Rows are points. Any point is a mix of the corners, with weights that add up to 1. It lies inside the corners' shape when no weight is negative. Is each point inside? If not, which corners have a negative weight?
(in the rows, 128 means zero)

Corners:
(1): [110 186  50]
(2): [101  64 209]
(3): [159 216  76]
(4): [150  91 144]
Points:
[127  74 208] => outside (1)
[133 191  71] => inside
[106  77 195] => inside
[110 107 158] => inside
[102 130 101] => outside (3)
[149 127 126] => inside
[109 140 139] => outside (4)
[117 149 139] => outside (4)

Corners:
(1): [ 55 121 141 151  64 116 122 181]
(2): [185 134 149 112 109 148  83 108]
(3): [206 129 163 156 150 123 180 106]
(4): [209  87  81  96 162 143 129 112]
(5): [  7 148 150  98  57  88 130 149]
(6): [137 140  96 185 175 108 163  88]
(7): [135 114 166 145 167 103 125 131]
(8): [ 63  85 135 166 112 113 158  92]
(9): [197 129 119 104 181 210 124 104]
Points:
[155 137 127 133 122 142 139 135] => outside (7, 8)
[118 112 135 147 134 127 147 107] => inside
[182  94 106 128 154 146 118 111] => outside (3, 5)
[ 95 143 131 105 109 129 115 137] => outside (3, 8)
[206 131 120 143 180 152 134 109] => outside (5, 8)
[119 120 132 142 132  77 149 137] => outside (2, 8, 9)
[128 119 129 130 125 145 129 132] => inside
[188 117 125 132 161 164 131 108] => outside (5)

Corners:
(1): [118 107 123 121 132  86  22 124 156 184 137  86  55 112]
(2): [ 95 137 123 129 175 160 134 120 201 162 102 123 156 160]
(3): [188  94 152 133 177 118 167 141  76 126  71 100  49 117]
(4): [131 112 151 108 187 118 161 155  88 150 130 140 113 154]
(5): [102 171 106 135 104 148 189 187 195 134 124 144 128 105]
(6): [ 92 197 104 127 150  28  95  78 140  78 204  85  93 156]
(7): [117  83   7 164  95 175 152 145 114 152 125 102  69  96]
(8): [117 119 121 117 107 166 145 210 182  85 154  88 184 103]
(9): [123 161 149 131 194  67  33 150  79 128 100 125 120 156]
(10): [187 149 140 152 136  88 170 161 195 170 156  33 161 116]
(11): [119  99  97 114 194 141 131 105 122 161 109 198 150  94]
(12): [105  94 117 135  89  91 143 133 119 126 113  60 124 133]
(13): [128  85 149 100 161  79 143 179 227 121  99  97 199 168]
(14): [ 88 120  50 129 146 141 141 168  82 152 101  94  50  64]
(15): [165 137  95  42 153 151 196 147 104 126 100 160  94 107]
Points:
[115 150 104 116 143  96 115 131 151 126 141 105 119 127] => outside (3, 4)
[130 136 119 124 147  93 129 137 135 139 126  93 101 135] => outside (8, 11)
[ 99 117  80 131 111 148 141 198 170 191  90  92 126 128] => outside (3, 6, 8, 11)
[141 120  98 126 143 134 157 153 155 140 128 107 110 113] => outside (9, 12)
[103 126  80  98 145 122 102 132 125 131 122 124 104 119] => outside (3, 4, 5, 10)
[122 112 108 121 160 114 121 149 126 137 112  99 113 122] => outside (5)
[ 72 126  89 136 138  97 106 121 130 151 117 123 108 129] => outside (3, 8, 10, 15)
[112 114 105 115 144 130 140 152 136 129 113 120 121 119] => outside (10)

Corners:
(1): [ 74 189 164 186 136 161 181 188 156 134 142  74  91 156 100 151 172 151
 152 141]
(2): [ 61 119 147 111 132 174  63  88  92  82 130  79 182  86 101 161 185 189
 123 182]
(3): [107 195 125 176 164 117 107 100 119 104  89 128 196  78  71 177 183 109
  92  84]
(4): [103 210 129  56 163 183  62  45  69 151 218  63 162 150 164  82  62 199
  59 140]
(5): [ 96 103  81  28 155 140  39  57 158 151 195 147 172 109 160  62 145 136
 126 196]
(6): [ 67 177 103  91 104  79  66 114 122 167  88 155 121  48 173 142 165 205
 186  95]
(7): [110 109  81 152  70 121  95 173 186  74  90 183  80 132 150  96 183 160
 103 107]
(8): [207  70 117 160  17  57 200 180 169 140  82  48 143  59 172 196 178  93
 124 135]
(9): [189 197 153  42  45  91 141  80 106 148 103  61 160 203  43 153  93  72
  73 161]
(10): [ 63 139  87 143 191 152 113 162  91 134 107 134  80  62  58 115  82  83
 160 164]
(11): [132 211  49 110 163 128 154 124 175 202 125 102 196 150  87 194  76 185
 101 100]
(12): [164  62 137 132  41 111 166 193 104 120 175 156  96 160  42 150 166  93
 103 106]
(13): [137  46  77 171 153 153 116  92 209 119 114 221  88  80  82 183 165 140
 150  99]
(14): [149 164  59 154  78  81 168 162  84 104 156 207 124  63 198 127 119 183
 101 190]
(15): [ 55 128  77 149  97 107  70  66 213 190 169 123 134  37  98 113 161 197
 149 177]
(16): [ 89 107  67 126 114 120  85 141 114 131 177 106  98 148 115 161 112  92
 179 185]
(17): [148 136 113 182  74  51 166 188 178  98 140 157 187 173 152 105  71 104
 178  98]
(18): [187 193  98 202 147 106 149 211 115 213  92 177 207 165 120 208  91 127
  83 145]
(19): [ 94 124 108 117 202  96 137  68  92 128 145  79 108 162  19  48 101  98
 192 142]
(20): [160  81 163  58  93  47  76 192 184 125 206  49  84 136 132 177 178 157
 138 110]
(21): [ 54  96 133 188 152  90 160 165 107 128 102 179 145 100 164 166 121  94
  95 129]
Points:
[126 117  95 133 151 124 118 114 135 143 165 123 154 114  97 147 113 134
 116 141] => outside (1, 6, 7, 9)
[111 155 103 138 124 128 128 107 126 143 111 143 145 103 100 134 138 147
 105 143] => outside (16, 17, 20)
[125 115  92 114 112 106 115 129 139 139 141 134 128 118 121 125 119 135
 130 145] => outside (1, 3)
[118 108 112  82  68 124  90 122 152 121 167 115 108 112 140 118 147 149
 132 167] => outside (3, 11, 18, 19, 21)

Corners:
(1): [157 112  99 126 140 211  73 126 135 163  16 135  67 142 127 183  87  11
  77 135]
(2): [161  96 112  56  25  85 150  70 183  68 143 167  72 132  69 136 150 117
 150 141]
(3): [158 138 144 131  56 158 144 113 166 117 115 166 132 133 111 133 136 194
 161 110]
(4): [ 92 125 141 128 157 212 117  98 152 121 178 157 207 118 108 163 165 103
 159 150]
(5): [195 117 159 101  99 121 129 147  76 125 139 152 162 149 127 180 133 164
 171 187]
(6): [115 112 156 115 197 147 144 174  94 143 107  87 168 108 127 187 106 148
 212 179]
(7): [ 86  92 136 149 150  83 125 111  86 161 128 163 126 153 117 181 146 159
 154 167]
(8): [125 103 155  87 203 125 160 106  91 189 120 117 171 120 163 206 153 159
 171 149]
(9): [144  87  70 115 104 102 102  86 138 131 147 104  45 139 153 155 100  49
   7  69]
(10): [127 139 122 174 161  92 125  92 119 106  75 167 101 122 146 100  54  70
  30  95]
(11): [ 99 154 159 125 136 114  87  94 138 168 111 141 131  81 118 174  86 104
 209 176]
(12): [146  95 119 132 216 159 124 114  93 188 136 109  99  85 176 181 119 170
 144 178]
(13): [147 106 185 121 152 135 146 120 123 167  83 143  71 152  86 178  52  80
  46  94]
(14): [136 184 129 147 118 111 177 133 164 148  82 165  89 110 131 108  98  50
  46 120]
(15): [ 97 143 156  37  63  92 136 140 163  28 136 167 108 183 112 109 172 183
 120 147]
(16): [151 139 109 139 206  84 138 127 122 197 177 161 210 115 176 143  81 148
 208 164]
(17): [173 126 175  79  16 166 153  78 151 106 144 120  68 210 131  67 155 148
 113 106]
(18): [ 94  89 115 110 171 152 158 149  64 228 180 131 143  85 142 140  89 135
 154 121]
(19): [132 132 181 119 176  68 128 135 128 139 153 187 164 123 142 176 142 123
 223  96]
(20): [157 184 121  96  49  99 169 104 133  69 153 171  73 174 112 140 115 199
 153 115]
(21): [158 173  80 131 120 116 109 155  98 150 124 143 116 142  92  67 183 159
 121 144]
Points:
[143 118 137 107 129 122 128 117 117 141 128 138 120 136 132 152 121 144
 153 143] => outside (4, 14)
[145 132 131 119 103 126 134 111 141 129 129 156 108 136 123 135 121 128
 128 126] => outside (6, 8)
[135 122 135 111 118 114 135 112 130 131 134 154 121 134 120 146 128 133
 147 135] => inside
[139 141 135 112 129 122 142 121 133 144 107 147 108 127 129 131 108 127
 137 128] => outside (4, 5, 7, 9)
[134 129 128 115 110 132 129 113 130 132 123 146 102 134 116 139 111 123
 122 140] => outside (8, 19)
[135 130 128 123 132 115 127 121 118 143 127 148 117 135 123 137 132 131
 133 134] => inside
[144 141 128 116 102 120 132 124 139 115 130 152 126 135 127 130 120 117
 138 127] => outside (7, 8, 12, 13)
[132 131 141 108 122 117 134 121 127 125 121 151 123 140 122 149 122 126
 137 134] => outside (12)
